Each row is a point. Each copy is the shape, with its points in the same order, turned, moved and blurred by noise. Say if it was mirrored as well.
In the rows, 128 means zero.

Shape, 9 rows:
[[172 145 152]
 [170 156 125]
 [123 111 116]
 [139 146 138]
 [114 164 166]
 [ 88 168 165]
 [144 130  88]
 [ 76  89 143]
 [112  92 105]]
Copy 1, 9 rows:
[[118 165 112]
 [103 143  94]
 [ 98 106 148]
 [126 128 117]
 [166 129 123]
 [180 106 129]
 [ 78 103 115]
 [135  91 193]
 [ 90  92 165]]
Copy 1 is: mirrored
Copy 2:
[[147 119 184]
 [123 126 177]
 [144 124 119]
 [144 136 153]
 [181 168 161]
 [182 188 142]
 [106 126 134]
 [189 132  79]
 [148 116  92]]
Copy 2 is: mirrored
Copy 3, 9 rows:
[[133  82 160]
 [149  75 137]
 [136 140 121]
 [121  99 130]
 [ 81  92 126]
 [ 65 101 106]
 [166 117 108]
 [ 94 178 118]
 [143 162 115]]
Copy 3 is: mirrored

Shape:
[[125  96 112 174]
 [112 156  63 154]
 [131 110 131 108]
 [145 126 136 166]
 [ 77 184 174 155]
 [127  85 113 125]
 [140 132 114  99]
 [145  83 141 100]
 [140 143 126  96]
 [143  78 109 108]]
Copy 1 (10 x 4):
[[119 118  93 188]
 [ 72 181 104 164]
 [121 112 139 136]
 [148 142 104 166]
 [141 161  56  83]
 [108 100 132 163]
 [112 137 153 131]
 [133  88 152 144]
 [122 144 152 119]
 [108  96 154 165]]
Copy 1 is: mirrored
Copy 2:
[[145 117  74  94]
 [ 84 106  46 127]
 [115 151 125  98]
 [147 109 102 124]
 [105  40 150 126]
 [124 146 113  81]
 [ 97 149 127 128]
 [124 165 142  83]
 [101 150 129 137]
 [130 169 109  86]]
Copy 2 is: only turned
Copy 3 (10 x 4):
[[172 107 116 151]
 [119  84  83 108]
 [140 144 156 124]
 [137 121 127 176]
 [111 193  66 159]
 [171 123 150 119]
 [114 134 153 110]
 [157 148 184 127]
 [103 145 150 116]
 [164 119 173 114]]
Copy 3 is: mirrored
Copy 4:
[[ 98 102 144 150]
 [114  53 102 114]
 [155 120 161 118]
 [135  94 142 166]
 [171 139  63 169]
 [117 116 169 113]
 [166  89 154  99]
 [147 129 184 113]
 [183  90 147 104]
 [123 112 182  95]]
Copy 4 is: only turned

Shape, 10 rows:
[[167  85 102 107  96 156]
 [165 144 174 131  97 104]
 [127 166 105 144 158 134]
 [171 101 137 123 113 115]
 [129 164 114 133 144 125]
 [144 112 115 176  87 107]
 [104 140 100  86 155 105]
 [108 130 178 110 114 182]
 [137  89  88 170 144 112]
 [ 82  81  85 111 180 151]]
Copy 1:
[[ 87  97 110  80  90 115]
 [149 109 105 154  50 149]
 [164 113 154 122 139 151]
 [127 100  93 123  79 116]
 [157 124 151 127 121 145]
 [139  63 148 135  75 103]
 [143 170 146 123 136 110]
 [ 70 127 128 162 106 178]
 [141  69 135 120 134  84]
 [ 94 129 142 124 191  89]]
Copy 1 is: mirrored
Copy 2 (10 x 6):
[[148 135 113 149  51  89]
 [157 109 152  88 127  74]
 [145 167 101 129 161 120]
 [145 111 116 129  90  80]
 [139 157 105 123 152 106]
 [113 128 148 151 126  62]
 [112 135  65 116 143 129]
 [151 156 168  92  92 160]
 [125 123 110 193 132  92]
 [110 145  78 175 118 183]]
Copy 2 is: only turned
Copy 3 (10 x 6):
[[ 72 113  86 118 107 139]
 [157 125 131 107 106  70]
 [148 148 136 124 146 177]
 [120  94 120 115 124  91]
 [148 156 137 125 147 141]
 [158 109  72 156 116 121]
 [ 91 135 166 155 161 137]
 [118 130 167 131  55 136]
 [140  86  92 150 156 159]
 [ 82  98 153 179 134 193]]
Copy 3 is: only turned
Copy 4:
[[125  78 110 184 123 129]
 [178 140 169 165 100 153]
 [112 170 140 134 162 124]
 [168 104 135 175 120 125]
 [123 163 140 134 146 134]
 [136 151 134 192  91  95]
 [144 137 106  88 144 118]
 [106  92 196 119 109 146]
 [134 136 121 175 146  62]
 [ 99  97 117 101 165  64]]
Copy 4 is: only turned

Shape (12 x 9):
[[121 145  86 105 161 113 107 102 158]
 [149 134 184  91 116 104 148 159  71]
 [134 186  76 110 142 138 116 133 179]
 [126 137 108 159 140 159 108  99 129]
 [140 143 205 127 146  86 138 189 113]
 [126 114 140 144 125 109 169  83 136]
 [117  66 104 142 144 116 165 117 111]
 [149 147  78 120 136 108  64  95 170]
 [112 146  77 128 121 121  97 129 171]
 [181 139 146 135 108  77 142 161  98]
 [164 121 169 106 107 127 124 156 143]
 [ 67 110 126 136 112 105 157 114 113]]
Copy 1 (12 x 9):
[[142 110  81 110  71  98 121 136 105]
 [131 103 162  46 164 119 131 149 168]
 [138 146  67 121  63 132  97 169 115]
 [141 135 125 129  96 128 149 112  85]
 [142  97 173  61 123 151  96 114 202]
 [103 131 118 121 118  84 146  90 146]
 [161 117 119 134 132  68 169  96 149]
 [128  87  86 142  73 109  91 150  77]
 [139 102  79 144  72 127 130 154 115]
 [126 107 174 108 149 105  94 162 172]
 [121 100 115  94 162 152  98 127 149]
 [117 103 117 117 103 100 196 117 168]]
Copy 1 is: mirrored
Copy 2 (12 x 9):
[[120 170  70 149 143 127 129 111 115]
 [147 110 173  73 165 104 131 132 182]
 [118 175  76 140 132 159 115 167  99]
 [ 91 125 127 155 130 159 112  99 107]
 [129 101 159 117 178  81 150 186 170]
 [132 149 177 150 132 119 142  95  99]
 [146 114 131 139  87  87 133  83 118]
 [ 84 186  70 173 147 132  92 116 124]
 [ 83 175  88 142 114 127 101 143 105]
 [142 122 164 113 176  85  69 153 141]
 [121 153 156 136 131 117 115 159 183]
 [ 90 140 168  93 112  98 153 106  98]]
Copy 2 is: only turned

Shape, 15 rows:
[[121 138 148 139 230 136 166 147 120  93  91]
 [108 134 128 138  81 164  81 163 131 128 122]
 [180 140  90  75  92 120  78 109 126 109 157]
 [131 133 121 103 112 131 117 102 139  89 126]
 [113 106 171 121 107 135 108 143 161 152 149]
 [ 19 116 111 122 113 147 122 153 115 114 139]
 [162 107 154 112  90 132 166  91 104 124 163]
 [142 178 170 133  98  91  67 140  98 147 124]
 [148 139  98 155 139 105 101 161 153 147  99]
 [140  87 152 151 114 113 125  72 118 147 163]
 [108 111 136  78 173 176  92 120  63 184 105]
 [156 123 139 139 101  97 131 110 157 139  83]
 [149 139 127 145 111  82 111 136 108 148 138]
 [104  96 147 120 167 121 144 167 133 128  83]
 [111 145 116  99  85 139 158  83 140 128 165]]
Copy 1 (15 x 11):
[[ 80 135 142  96  98 139  98  65  60 102 149]
 [193 119 102 158 112 110 135 136 111 143 110]
 [168 127 177 168 133 190 114 171 159 149 125]
 [134 111 157 143 105 149 129 124 152 151 133]
 [160 133 127 106 118  87 133 164 142 113 120]
 [145  84 111 163  62  61  77 124 124 140 117]
 [133  84 157 113  90 157 158 183 143 107 170]
 [195 148 167 112 115 122 138 171  72 188 134]
 [132 123 122 127 175 131 110 138  81 153 100]
 [138  74 188 110 129 103 159 172 129 108 150]
 [196 122 152 135 124 105  64 112  95  91 215]
 [131 101 129  87 158 143 151 144 127 170 141]
 [145 107 163 115 134 136 120 184  83 155 125]
 [126 114 108  74 118 112  84  99 100 120 131]
 [110 106 142 162  93 123 138 178 163 145 168]]
Copy 1 is: mirrored
Copy 2, 15 rows:
[[ 58 160  89 120 169  89 188 137  99 144 127]
 [127  77 160 152 131 100  90 160 123  96  94]
 [190 116 134 141  83 132 116  85 120  68 138]
 [139 112 151 128 111 137 152 109 126  94 125]
 [142  77 139 132 145 131 110 159 167 139 149]
 [ 81  87 158 129 172  84 125 126 203  65  98]
 [135 140 176 104  95 153 112 100 140 149 166]
 [193 103 136 140 127  72  88 112 116 162  96]
 [109  80  85 151 100  89 129 123 108 131 111]
 [132 129 128 102 101 179 118 112 171 165 114]
 [127 151 106  39 131  84  87 181 130  91 116]
 [131  74 116 125  72 117 161 127 117 160 125]
 [138 105 111 135  94 101 100  93 144 153 111]
 [ 87 116 114 124 127  78 167 172 152 135 130]
 [130  85 174  93 131 147 127  72 142 108 149]]
Copy 2 is: mirrored

Shape (18 x 12):
[[141 105 112 143 146 139 101 125 123  95 188  89]
 [152 110 139 140 136 130 115 128 123  97 123  18]
 [153 129 135 153 134 128 130 109 151 113 113 131]
 [  7 129 124 154 140 126 122 129 146 101 159 134]
 [ 97 112  91 126 110 135 131 158  83 105 125  77]
 [108 134 145 144 134 124 113 202 135 100 132 147]
 [114 133 138 108 146 141 124 131 141 140 114 120]
 [121 111 138 143 138 191 121 183  94 128 116 122]
 [131 128 138 150  75 123 110 152 143 116 118 144]
 [105  98 149  87  98 134 104 109 151  94 138 133]
 [120 132 139 129 116 133 112 117 148  99 130 141]
 [ 67 139 144 147 144 122 132 110 108 100 149 142]
 [115 137 105 153 120 131 219 121 137 131 136 125]
 [138 141 142 112 124 146 130 133 143 155 151  99]
 [124 141 130 151 145 127 113 114 135  98 120 148]
 [130 118 144 126 135 134 118 139 131 109 123  77]
 [121 104 146 119 130 123 155 108 123 166 127 141]
 [147 139 149 140 103 159 110 189 108  98 129 141]]
Copy 1:
[[114  96 156  81 115 156  96 133 117 124 170 176]
 [148  78 145 107 124 181 102 189  70 103 122 173]
 [124 125 143 146 123 168 120 118 101 148 124 126]
 [ 30 165 114 125 109 108 109 113 129  67 124 172]
 [ 98  76  97 119 157 117  98 175 116  89 148 156]
 [ 92 149 147 152 137  83  86 160 122 149 138 155]
 [110 122 130 126 121 131 139 145 134 133 101 131]
 [ 73 109 128 107 134 117 108 197 117 156 150 109]
 [120 129 155 161 137 116  82 135 120 114 137 105]
 [127 145 166  97 149 119 134 120 122  86 117 120]
 [117 149 144 127 137 139 109 117 119 115 125 123]
 [ 83 168  96 120 111 127 117 120 111 101 148 150]
 [ 87 106 108 193 135 162 162 135 145 120 163 148]
 [134 112 152 127 100 143 138 164 153 122 121 133]
 [106 146 118 124 130 153  94 114 111 140 131 134]
 [125 110 140 122 137 150 116 168  99 121 121 154]
 [115 119 128 140  96 120 180 130 121 125 135 117]
 [118 131 144 130 150 106  72 181 127 153 161 108]]
Copy 1 is: mirrored
Copy 2, 18 rows:
[[161  93 131 131 143 130 133 148 118 155 179 151]
 [170  75 120 149 138 131 121  79  77 145 169  96]
 [125 120 154 126 156 126 134 104 138 117 117 124]
 [105 177 110 112 112 158  84 150 149  78 212 142]
 [139 120 116 140  90 175  99 131  72 140 141 134]
 [120 123 146  94 105 170 146 165 140 105 148  87]
 [119 132 116 100 142 142  97 119 141 142 126 100]
 [157 106 156 100 103 204  96 136 143 148 126 106]
 [130 111 161 109  92 120 126 138 134  91 106 113]
 [109 131 151  74 106  88  97 119 119 133 155 133]
 [125 138 152 103 128 117 123 126 133 117 133 126]
 [112 177 144 138 119 147 104 136 147 125 179 130]
 [111 155  94 147 108 169 149  84 157 132 113 161]
 [151 113  98 115 128 120 114 119 154 154 125 108]
 [119 148 162 121 156 136 128 133 132 114 133 124]
 [145 104 129 121 130 139 117 102 111 140 153  98]
 [ 88 122 123 131 117 130  90 111 167 158 113 126]
 [158 114 174  97  87 165 142 153 133 132 117  98]]
Copy 2 is: only turned

Shape, 17 rows:
[[121 146 198 137  71 108 113 108 171 131  85 137]
 [102 168 150 113  69 177 122  95 161 146 110 116]
 [163 121 125  83  95 107 116 100 104 147 117 126]
 [130 174 100 140 101 145 168 164 137  98  75 112]
 [ 54 153 186 128  90 121 126 116 144 133  87 155]
 [ 98  77 121 149 120 217 169 128  72 136 139 161]
 [119 118 132 178  56 119 169 152 108 147 107 149]
 [161 118 138 134  91 154 140 119  83 135 154 137]
 [ 75 117 100 157 156 130 136 118 100  93 115 119]
 [131  93 104  71 129 116 144  54 135 147 137 118]
 [117 149  78 132  90 188 126 181  87  95  89 149]
 [120 105 159 147 141 111 125 124 118 102  99 150]
 [118 141 133 135 115 173 127  85  97 119 108  78]
 [150  81 112 144 144 116 111  68 129 164 137 130]
 [139 140 162 146 121 110 148 106 105 169  93 157]
 [ 98 192 157  94 144  87 127 164 132 126 123 170]
 [116 106 127 158 136 136 142 164 123 157  93  95]]
Copy 1 (17 x 12):
[[107 141 182  85  71 186 145 167 141 149 153 140]
 [123 135 199  93 121 138 168 184 121 148 170  88]
 [173 164 166 134 119 134 107 133 134 110 142 123]
 [144 127  82  78 142 141 140 188 124 173 137 100]
 [ 87 107 179  64 126 186 141 175 142 117 160 139]
 [116 136 124 110 189 121 177 139  26  79 169 133]
 [145 120 120  71 102 150 118 182  63 111 144 159]
 [144 169 149 133 134 110 144 161  80 101 130 147]
 [122  82 104  92 164 134 164 111 121 102 114 120]
 [180 123 185 142 144 114 138  82 141 128 175 131]
 [123 139  70 107 156 128 137 194  93  96 148  68]
 [103 134 119 108 125 168 147 116 128 114 128 153]
 [151 148 160  85 150 126 193 145 119 122 111  98]
 [143 132 172 129 103 114 135  63  96 119 128 133]
 [119 163 158  71 124 138 105 126 108 128 135 158]
 [ 76 114 146 122 161 153  76 171 171 141 126 145]
 [138 116 125  91 146 176 129 126  70 147 107 112]]
Copy 1 is: only turned
Copy 2 (17 x 12):
[[115 112 171 127 122 175  83 115  96  95  83 159]
 [102 163 141 124 119 184  80 175  87 122 121 160]
 [149 187 161 113 102 157 139 113 158 123 119 157]
 [118 134 162 155 142 117 159 197 116 149  77 120]
 [ 89 103 162 125 168 205  91 128 103 143  97 144]
 [144  99  83  97 102 163 154 157 129 213 166 107]
 [160  90 182 146 110 136 123 136 115 195  96 148]
 [168 149 111 144  98 141 133 114 127 168 138 147]
 [ 86 128 138 122 148 117 125 138 156 169 124  76]
 [ 99 178 144  87 101 151 131 135 207 121 148 165]
 [140 157 131 118 150 133 187 175  74 191  99  98]
 [107  97 138 126 139 135 134  96 145 120 105 104]
 [ 99 166 125 143  87 161 108 154 128 140 131  94]
 [150 140 129  81  93 111  92 115 185 112 147 127]
 [164 117 137 140 132 172  97 130 160 130  82 139]
 [115 135 142 156 227 154 127 111 139 127  93 157]
 [155 105 168 147 138 133 123 166 147 127 142  79]]
Copy 2 is: only turned

Shape (17 x 12):
[[125 136 167 113  93 167 113 134 116 130 131 159]
 [116 181  97 132 124 126  78 150 140 190 141 105]
 [108  95  91 160 128  63 103 132 110  86 104 184]
 [154 126 116 129 137 122 154 152 139 184  86 108]
 [143 112  66 115 120  97 132 135 111 132 150  96]
 [136 138 113 131 145  82  93 102 110 144 100 109]
 [117 102  96  95  90 147 101 151 151 156 145 148]
 [134 146 136 109  93 121 175 137 146 130 117 115]
 [127 107  84 143 166 108 142 123  90  91  90 150]
 [168 142  82 118 131 144 129 171 152 100 154 139]
 [ 92 112 131 167 213 136 103 135 173 141  92 161]
 [141 149 102  94 126 108 140 128  99  95 131  69]
 [163 151 133 177  94 102 102 108 141 135 127 162]
 [100 123 171 125 126 146 126 169 145 214 156 170]
 [169 129 161 187 147  97  72 197 158 132 137 128]
 [165  87  98 155 165 121 164 146 175 148 130 132]
 [138 142 110 212 114 154 104 128 157 103 124 126]]
Copy 1, 17 rows:
[[139 110  97 127  85 129 132 113 151 148 124 144]
 [170 148 173 170 118 120 111 132 119 118 138  76]
 [ 57 145 151  84 104  70 115 101  91 168 187 129]
 [140 109 104 143 143  88 156  97 118 126 149  48]
 [ 91 123 134 146 167 130 132 142  97 126 184  94]
 [149 143 156 126 153  90 142  96 101 141 189 116]
 [ 89 144 111 179 107 136 121 116 122 138 123 109]
 [127  91 104 124 135 122 173 135 119 172 129  88]
 [ 79 121 133  67 126 107 145  84 101 123 198 102]
 [ 98 152 102 105 129 158 112 146 138 145 153  66]
 [114 184 149  73 112  68 144  61 130  99 106  86]
 [122 100 147 117 176 155 164 138 131 147 191 106]
 [156 155 105 109  97  76 118 148  95 169 160 118]
 [140 104 109 157 104  81  93 101 136 114  59 103]
 [137 173 126 107 128  44  89 146 189 150 150  80]
 [ 90 157  79 101 159  81 142 122 108 113 130  54]
 [131 178 120  89  77  91 160 172 129 121 160  97]]
Copy 1 is: only turned
Copy 2:
[[125 156 135 121 143 136 130 105 167 101 132  78]
 [176 125 126  91 130  74  94 163 112  68 156  93]
 [169 126  96 185 123 144  47  82 119 148 156 140]
 [137 115 105 126 179  69 124 138 117 100 109 163]
 [153  89 157 129 135 127  82 134  85 119 114 153]
 [123 123 101 116 136 106  83 140  93 115 175 150]
 [171  81 140 117 116 110 126  86 148  81 128 113]
 [138 108 141 156 181 104 144 131 118 123 116 102]
 [149 136  91 132 138 147  72  90  99 173 125 161]
 [154 115 155 134 111  84  99 102 106 137  75  98]
 [178 157  48 128  86  82 142 113 137 151 158 140]
 [122 134 168 122 147 125 106 133  49 134 119 140]
 [114 108  99 165 130  94  65 142 150 127 146  78]
 [180 128 130 121 132  89 151 147 212  93 157 115]
 [140 163 111 191  72  52  86 156 149 101 131 127]
 [150  80  93 157 117  74 130 130 135 151  90 161]
 [142 132  62 159  94 121  96 137 109 122  98  67]]
Copy 2 is: mirrored
Copy 3 (17 x 12):
[[154 151 108 121 130 109 137 135 164 102 163 126]
 [185 103 147 175 166 119 100 143 117 146  97 100]
 [111  78 137 110  84 138 149 125  51  81 112 147]
 [144 151 126 133 121 121 130 109 100 201 109 105]
 [114 116 173 105 157 165 109 118  86 134  99  94]
 [148 110 173 118 108  94 107 109  99 133  91 117]
 [123 143 127 164 131 169 114 139 124 105 142  89]
 [141 153 154 123 142 143 176  95 123 165 141 123]
 [132  88 133  63  87 136 151 138  83 132  84 128]
 [104 103 117 124 179 142 158 134 126 130  96  86]
 [140 117  94 157  68 115 137 164 118 147  46 168]
 [152 133 179  72 163 136 147  93 121 133  89 102]
 [109  98 151 156 133  76 143 131 108 127 151 137]
 [152 153  76 179 127 149  91 121 152 156 156 163]
 [110 131  73 164 179  63 130 123  78 122  87 154]
 [ 71 136 115 141 121 150 135 135 102 191  87 127]
 [112 112 145 138 159  89 179 200  98 136 108 143]]
Copy 3 is: only turned

Shape (16 x 12):
[[152 121 115 125 136 146 108 123 132 125 150 126]
 [128 163 112 113 130 146 156 141 129 122 127 128]
 [136 146 130 126 117 157 150  88 160 129 142 121]
 [111 125 125 126  95 143  42  73 154 152 144 158]
 [133 126 143 135  96 161 137 143 113 132 119 119]
 [146 156 159 107 135 130 102 130 103 108 140 111]
 [ 91 150 110 108 126 157  92 107  94 153 147 119]
 [117 157 111 148 128 158 131 117 100 110 117 124]
 [116 141 125 129 137 151 159 123  69 109 155 113]
 [126 151 116 149 122 138 147  93 154 151 129 111]
 [126 134 127 170   7 111 112 118 154 115 131 142]
 [113 165 103 132  76 154 153 148 142 148 145 137]
 [146 137 128 110 140 113 152 105 128 149 121 125]
 [105 133 134 121 140 151 156 136 151 109 135 139]
 [136 164 179 208 144 119 147 120 131 109 147 142]
 [ 90 146 116 114 120 128  91 137 155 135 146 106]]
Copy 1 (16 x 12):
[[152 116 127 152 113 126 138 110 126 139 148 117]
 [ 94 119 159 126 136 119 151 125 145 133 132 131]
 [ 92  98 111 151 130 104 128 105 150 145 152 138]
 [149 116  30 130 107 127 172  76 141 141 131 105]
 [136 133 122 146 133 114 139 145 163 161 116 143]
 [149  86 133 128 124 126 133 148 158 122 129  99]
 [145 110 112 121 144 168 164  90 163 157 123 110]
 [129 123 141 136 165 105 138 101 154 153 107 112]
 [145  88 170 122 164 136 119 117 141 161 125 131]
 [ 96 126 119 141 123 104 125  76 172 143 142 136]
 [139 157  52  82 132  46 146 133 166 165 151 143]
 [100 137 129 104 132  97 180 122 160 167 142 163]
 [ 97 121 133 127 108 131 105 115 147 132 130 124]
 [103 112 129 142 154 120 144 126 125 116 128 159]
 [150  83 141 130 126  48 108  96 170  99 103 160]
 [133 130 100 118 142 140 176 112 165 106 161 127]]
Copy 1 is: mirrored
Copy 2 (16 x 12):
[[115 100 130 117 123 126 120 123 147 149 111 113]
 [ 98 145 133 129 133 109 144 115 156 119 149 107]
 [ 88 132 123 119 153  96  83 125 152 130 131 107]
 [172 115 128  94 124  93  73 179 151 130  67  97]
 [137 107 115 153 146 107 120 121 141 115 149 123]
 [108 100 148 156  95 112 127 140 174 131 126 136]
 [132 109 112  96  97 106 125 175 158 110 141 101]
 [112 123 102 118 129  79 151 136 152 129 143 133]
 [ 87 106 100 146 105  97 147 144 139 146 174 117]
 [ 83 139 102 112 150 105  99 131 137 107 117 121]
 [148 112 126 175 177  51 116 138 100  89  68  85]
 [115 134 119 131 174 103 143 134 138  94 141  73]
 [ 93 149 108 135 102 127 103 109 144 122 123 117]
 [104 155 149 128 144 109 124 131 132 150 156 122]
 [ 75 144  99 180 170 101 131 163 146 153 100 170]
 [118 122 167 101 124 117 124 164 128  99 120 113]]
Copy 2 is: mirrored

Shape:
[[ 95 134 131 129 126 116 116 122 178 179 133 138]
 [112 156 138 118 113  21 107 123 123 161 149 124]
 [162 147 119 128 152 119 154 135 138 168 117 138]
 [104 141 135 124 200 136 148  83 124 157 131 141]
 [116 152  72 117 129 143 165 126 155 114 124 139]
 [175 105  97 144 126 100 111 114 185  60  79 140]
 [122  60 103 149 135 124 157 108 126  83 111 121]
 [115 144 144 146 121  16 130 115 141 175 186 145]
 [113 146 119 129 118 138 123 119 150 172 110  93]
 [111  73 142 112 138 154 120 124 130 152  75 116]
 [137 154 134  57 166 142 223 105 118 172  86 136]
 [145 128 132 137 115 148 118  64 142 121  72 142]
 [103 146 132 131 174  90 128 120 138 164 106 103]
 [103 144 140 130 121 136 125 105 122 166 202  99]
 [131 136  70 136 152 108 126 111 122 170  73 126]
 [114 102  62 119 115 136 127 109 172 152 189 101]
 [ 96 144 138 155 116 146 121 110 130 169 136 129]
 [103 126 117 104 171 148 114 124 119 154 138 145]]
Copy 1:
[[125 124 151 113 172 109 125  78 154 115 102 100]
 [113 125 109 166 176 107 189 101 169  58 117 135]
 [125 158  99  86 140 111 143  97 137 114 153  87]
 [137 163 125 111  88  82 112 101 138  91  99  77]
 [161 147 116 118 159 139 108  90  83 131 122  85]
 [159 155 143  56 161 178 154 128  68  93 122 156]
 [174 166 115 108 115 156  95 138 113 119 119 170]
 [124 120  84 155 168 115 211  95 192  82  88 126]
 [131 132 157 121 177 116 104 113 153 106 148  91]
 [125 167 167  92 125 111  73  98 143 110 151 158]
 [114 200 102 126  94 135  97  44 131  89 175  48]
 [ 98 184 172  86 135 150 115 135 111 103 116 115]
 [152 163 135 114 147  82 134  95 156  66 128  97]
 [118  82 126 161 137 113 117 136 166 113 115  83]
 [130 194 112  95 188  91 111 115 115  88 129 106]
 [151  86  97 124 179 148  75 116 138 120  89 105]
 [119 138 159 134 151  95 121 124 154 136 114  91]
 [118 123 120 115 116  78  98  89 108 115 118 104]]
Copy 1 is: mirrored
Copy 2:
[[ 85 161 113 112 134 154 142 112 139  92 113 115]
 [ 93 146 130 124 128 174 171 143 189 173 159  82]
 [125 174 124  97 128 107  94 140 126 124 140 108]
 [120 164 131 125 140  79 141 126 110 115  86  66]
 [119 169  82 151 108 112 106 160 122 127 100 143]
 [137 136  92 121 118 149 103 103  57 197 137 177]
 [ 88 120  89 137 124  82 159 143  70 170 127 160]
 [ 55 152 143  98 116 183 174 167 159 165 146  70]
 [ 88 166 123 150 149 118 121 111 157 106 122 141]
 [110 130 103 129 166  81 156  95 113 102 147 148]
 [170 215 120 145 149  64 130 159 114  89 166  80]
 [105 148  87 151 160 110  96  81  70 146 140 112]
 [108 186 143 125 133 107 154 104 155 143 121 112]
 [ 69 113 155 156 158 126 123 158 156 107  97  91]
 [ 96 181  79 105 144  84 116 110 155 160 132 120]
 [ 62 145  92 128 162 135 132 195 134 119  78 162]
 [ 70 137 119 141 134 118 116 111 138 101 108  95]
 [133 128 105 111 157  97 137 138 148 101  86  97]]
Copy 2 is: mirrored
Copy 3:
[[121  63 142 128 130 122 135 118 121 157 117 134]
 [ 77 107 160  92 165 133 161  85 136 194 177 155]
 [113 126 137 116 181 147 144 128 126 137  94 106]
 [ 93 123 142 146 134 159 151 162 105 126  89 173]
 [134 142 101 171 141 132 118 139 145 170 105 106]
 [164 164 193 177 172  94 105 144  96 161 160  85]
 [148 175 142 147 133  72 162 180  91 176 124 120]
 [ 57  82 144  84 178 120 149 126 134 186 185 154]
 [121 106 147 135 131 110 140  95 128 161  75 129]
 [168 127 172 124 105 111 183 131  90 139  80 124]
 [130 158 130  98 134 216 144 163 133 166  43 120]
 [164 141 205 160 143 114 129 146 141 150  92 144]
 [ 99 117 150 130 152 144 155 101  85 165 104 155]
 [ 64 108 116 107 107  87 135 116 155 132 109 159]
 [120 127 160 175 177 140 185 114 120 174  86 114]
 [ 73 104 116 160  99  74 133 141 139 168 115  84]
 [122  95 135 133 137  98 148 117 146 142  91 166]
 [114 121 125 149 112 144 173 130 123 117 111 140]]
Copy 3 is: mirrored
